Each row of a before or after table is a point. One or more steps were done to the points. Then noise was added and the rows were shuffled. The steps act on how far a point lies along the listed directions, d1 being the first. Name the steps. A step turns or swaps two directions, mirrors them in a line or flattens them onto one, adds a multiple of one to another, or multiplies one. Angles are multiples of 10 degrees, from the lower direction toward the higher: turns from -170 to 170, lines from 10 to 170 but not 90. Use the fewest steps. Two steps may share a direction if one is a turn and the other turns, adds or multiplies; they go together, in the order done. Otherwise the lowest direction goes first.

Directions:
(1): [-5.0  0.6]
(2): [0.6 5.0]
Before (11 x 2):
[[-1.9  3.4]
 [-4.4  1.2]
 [ 1.8  1.8]
 [-0.3  1.4]
 [ 2.6 -5.2]
 [ 3.8 -7.2]
 [ 2.2  0.1]
 [-2.7 -2.8]
 [-1.8 -6.5]
 [ 8.1 -0.2]
 [-1.3  0.8]]
After (11 x 2):
[[-0.8  1.0]
 [-3.1  3.0]
 [ 0.1  4.0]
 [-0.1 -8.1]
 [ 6.8 -4.1]
 [-3.7 -1.0]
 [ 0.5  1.7]
 [ 1.8 -1.4]
 [-0.3 -5.7]
 [-4.8 -4.9]
 [ 2.5  0.7]]
Steps: turn d1 and d2 by 30 degrees

Directions:
(1): [ 1.9 -2.0 -0.9 -0.2 -0.3 -8.2]
(2): [-3.9  1.7  2.5  4.7 -5.2 -1.6]
(3): [-0.3 -4.4  5.6 -4.2 -2.5  0.7]
(4): [-4.3 -1.7  2.9  2.0  6.4 -1.1]
(5): [ 3.4  5.8  5.1 -0.7  1.5 -1.2]
Before (13 x 6):
[[-2.5 -1.0  4.2  0.9 -2.4  2.5]
 [-2.1 -0.5 -2.1  4.4 -3.0 -3.5]
 [ 1.6 -2.5  1.3 -4.1 -2.5  0.6]
 [-2.5 -2.3  1.9  0.7  9.1 -4.6]
 [ 1.5 -3.4  4.1 -2.2 -3.5  4.6]
 [ 1.6 -0.2  2.0 -0.7  4.2  2.2]
 [-2.0  2.6  0.2  5.9 -4.3  0.3]
 [ 0.4  2.2 -4.6 -2.4  1.0  4.4]
 [-5.3 -4.9  2.8  0.6 -4.5  9.0]
 [ 3.0 -3.6  6.1 -4.5  1.8 -0.7]
 [-0.3 -1.0 -0.5 -3.8 -1.7  5.8]
 [-3.2 -0.6 11.0 -2.0  7.3  6.0]
 [-1.1  1.7  0.5  4.3 -2.3 -0.6]]
After (13 x 6):
[[ 1.7 -2.3  1.6 -4.2 -2.3  1.3]
 [-0.3 -1.6 -0.6 -4.6 -0.4  6.3]
 [-0.9  1.5  1.3  4.3 -2.3 -0.6]
 [-1.4 -0.6 -2.9  3.0 -2.3 -3.2]
 [ 0.7  2.1 -4.5 -2.3  1.8  5.2]
 [-2.4  2.2 -0.1  6.2 -4.0  0.7]
 [-1.9 -2.1  1.9  0.5  8.0 -5.8]
 [-2.6 -1.2  4.5  1.0 -2.0  2.1]
 [ 1.0 -0.2  2.7  0.2  3.5  1.2]
 [ 2.5 -3.3  6.7 -3.6  0.1 -1.2]
 [ 1.6 -3.4  4.5 -2.2 -2.7  4.8]
 [-4.4 -5.9  1.8 -1.8 -1.3  9.3]
 [-5.4 -0.9 12.0  0.7  5.9  3.2]]
Steps: turn d1 and d4 by -10 degrees; add 0.7 times d5 to d2

Directions:
(1): [-8.3  1.9 -6.1  1.1 -1.2  1.1 -2.4 -4.2 -0.6  1.3 -0.2]
(2): [ 0.1 -4.1 -1.8  1.3  7.1 -4.1 -4.6  0.3  4.8  1.9 -1.6]
(3): [ 0.9  1.5 -0.5  7.4  1.1 -1.4 -1.4  1.2 -2.0 -1.1  8.3]
Before (11 x 11):
[[-5.1 -1.4 -5.3 -1.2  2.6 -0.1 -3.2 -3.5  3.8  4.0 -7.1]
 [-1.2  3.0  1.1  1.3 -5.3  3.0  1.3 -0.8 -4.7  0.1  0.3]
 [ 0.4  0.8 -2.8  4.4 -1.0 -0.8  0.1 -1.2 -1.3 -2.4  3.4]
 [-6.5  1.5 -5.1 11.2  1.5 -5.3 -6.7 -3.3 -2.1  0.0  9.8]
 [-3.4  2.3 -1.2 -1.7 -4.5  3.7 -1.0 -3.0 -3.0  0.3  0.0]
 [-7.5  5.4 -4.4  6.3 -6.3  2.3  0.1 -1.9 -4.5 -2.1  9.1]
 [ 3.8 -1.0  4.9 -2.4  0.2  0.1 -0.1  1.1  4.3  1.9 -2.6]
 [ 0.0  1.3  2.3 -5.7 -4.0  3.1  3.4  1.5  0.4  0.4 -1.2]
 [-1.7  2.5  0.1  6.0 -1.3  0.6 -0.8 -1.9 -1.5 -0.7  4.7]
 [ 5.0 -2.0  5.6 -8.3 -0.9  0.7  1.4  1.9  2.3  2.6 -9.0]
 [ 1.1  0.2 -1.1 -2.7  1.4 -2.5  0.9  1.1 -0.6 -1.0 -0.7]]
After (11 x 11):
[[-4.9 -1.6 -5.3 -0.2  3.4 -0.5 -3.9 -3.2  4.1  4.2 -6.3]
 [ 1.2  0.0 -1.3 -2.7  1.5 -2.7  0.8  0.9 -0.6 -0.8 -0.7]
 [ 5.0 -2.6  5.1 -7.9  0.4  0.0  0.6  2.0  3.0  2.8 -9.0]
 [ 0.3  1.1 -2.8  4.0 -1.6 -0.6  0.3 -1.4 -1.6 -2.5  3.4]
 [-3.5  2.1 -1.4 -2.4 -4.4  3.7 -1.0 -3.1 -2.5  0.3 -0.6]
 [-7.4  5.8 -4.0  5.1 -7.6  3.0  1.0 -2.1 -5.0 -2.0  8.3]
 [ 3.8 -1.2  4.8 -2.1  0.7 -0.3 -0.4  1.2  4.5  1.8 -2.4]
 [-6.5  2.4 -4.8 11.3  0.0 -4.5 -5.8 -3.4 -3.2 -0.6 10.7]
 [-1.2  2.6  1.2  0.3 -5.6  3.3  1.5 -1.0 -4.6  0.1 -0.5]
 [-1.8  2.9  0.3  5.5 -2.1  0.9 -0.3 -2.0 -2.0 -0.7  4.5]
 [ 0.0  0.8  2.0 -6.4 -3.7  2.8  3.2  1.6  0.7  0.9 -2.0]]
Steps: turn d2 and d3 by 10 degrees
